Rows are points. Two turns around zero, p and q, are shown by what they do to some points. Where does a point land after both, in the order given? Backwards means that the second turn is done in reverse. Each puzzle has new turns, and all numbers are rounded.

Turn p:
[-10  21] -> [23  1]
[  8 -18] -> [-20   0]
[-15 -39] -> [-30  29]
[44 25] -> [  6 -50]
[-27  11] -> [21 20]
Turn q:
[ -3 -21] -> [ 18 -11]
[-37   6] -> [-20 -32]
[40 15] -> [ 2 43]
Where do these land?
q, then p: [49 16] -> [ 45 -24]
p, then q: [-13   9] -> [-2 16]
q, then p: [-26 -34] -> [-43  -5]
p, then q backwards: [-11  10] -> [ 11 -10]

Turn p:
[23 25] -> [ 26 -22]
[-41 -23] -> [-25  40]
[18 -2] -> [ -1 -18]
Turn q:
[  1 -45] -> [-10 -44]
[-12  36] -> [-3 38]
[11 10] -> [13  7]
Where do these land?
p, then q: [18 23] -> [ 19 -22]
p, then q: [ 24 -31] -> [-35 -17]
p, then q backwards: [11 14] -> [17 -6]
p, then q: [-52  16] -> [26 48]
q, then p: [ -2 -21] -> [-20   6]

Turn p:
[-19 -17 -28] -> [-24 -24 -17]
[-19  12 -17] -> [-28   2   0]
[ 10   3 -18] -> [ -5   7 -19]
[28  2 63] -> [57 15 36]
Turn q:
[ 56 -19   1] -> [ 13 -34 -47]
[-23  36  -3] -> [17 30 25]
[-20  -3  25] -> [ -6 -12  29]
[-13 -14 -23] -> [-24  15  -8]
Where do these land?
p, then q: [-30  45 -33] -> [-8 36 52]
q, then p: [15  8 -1] -> [  4   5 -16]
p, then q: [  6 -26  39] -> [  9 -41 -21]
q, then p backwards: [  8 -27  -5] -> [-11  -9 -25]

Turn p:
[-19   7 -35  40] -> [-35   8  30  32]
[ 14 -10  27 -35] -> [ 32  -9 -23 -24]
[ 37  -5   5 -14] -> [  7 -20   1 -35]
[-12  19 -23  28] -> [-29  17  20  16]
[ 14  14  -6 -40] -> [ 29  13  10 -30]
[-19 -12  63   3] -> [  5  -3 -65  12]
[-16 -13 -31  17] -> [-8 -6 27 29]
Turn q:
[-10  12  17   8] -> [  8  -6 -20  10]
[ 21 -53  -8 -56] -> [-28  65  39  -2]
[30 39 11  2] -> [ 21  -1 -27 -37]
[-27  30  -6  16] -> [ -8 -36 -23   4]
[-20   0 -29  28] -> [ -7 -40  17   8]
[  5 -28  16   1] -> [13 20 13 18]
Where do these land?
q, then p backwards: [  2  45   3 -15] -> [22  7 41  2]
p, then q: [ 36 -29 -37  13] -> [11 39  5 45]
q, then p backwards: [ 0 28 -3 12] -> [ 18 -15  19  -4]
q, then p: [  3 -30  49  -2] -> [-49  13  10 -25]
q, then p: [-41 -14 -11  -8] -> [-17   2 -11  40]
